Every row gives one point. To make a cloud, some directions were put in groups of two or more. Within a group, all points are equally far from the middle, so they leave a hole (a ring in 2 directions, a hollow ball in 3). The other directions are filled evenly. Then the cloud was stretched, turned, moved and blurred a little. How many holes are there, and how many directions does each take, smallest first?

Cloud (14 x 2):
[[ -4  60]
 [ 23  54]
 [ 29 -20]
 [ 50  80]
 [ 44   9]
 [ 31 -20]
 [-39  58]
 [-17 -29]
 [  7 -73]
 [ 26  71]
 [ 79 -28]
 [ 44  14]
 [-18 -33]
 [  6 -65]]
Holes: 0

Cloud:
[[-30  20 -50]
 [-67 -10 -33]
 [ 30   2 -36]
 [-83 -72 -21]
 [ 38 -10  57]
 [  6 -87  42]
 [ 64  55  24]
 [-85 -21 -18]
 [-36 -18 -41]
 [-69  28 -13]
 [-22  26 -72]
 [  2  11  83]
 [ -9  69   6]
 [ 72  -7   2]
 [-59  23 -17]
 [-54 -32  36]
 [ 50  16 -38]
 [ 13 -23  44]
 [ 38 -23 -43]]
Holes: 0

Cloud:
[[ 58 -33   0 -38]
 [ 52  19 -10  26]
 [-33 -28 -41 -21]
 [-62  -1  41 -28]
 [-77  36  25  78]
 [ 25  41  52  -3]
 [ 20  21 -10 -74]
 [-30  68 -14  44]
 [ -9  -6  97  17]
 [-99  19  -3  26]
 [-46  48   0 -60]
 [-14 -14 -14  79]
 [-46 -26   9 -23]
 [-12 -20 -68 -35]
 [ -7  21 -65 -61]
 [-33  34  74  66]
 [-22  38 -88   8]
 [-16  62 -23  42]
 [ 28 -28 -35 -58]
 [ 33 -39  50  32]
 [-35  -1  76 -26]
 [-73  -9 -31  23]
 [-41  19  60  81]
 [-38  48 -54 -48]
 [ 41 -45  18 -24]
 [-25 -16 -77 -16]]
Holes: 2 (2, 2)
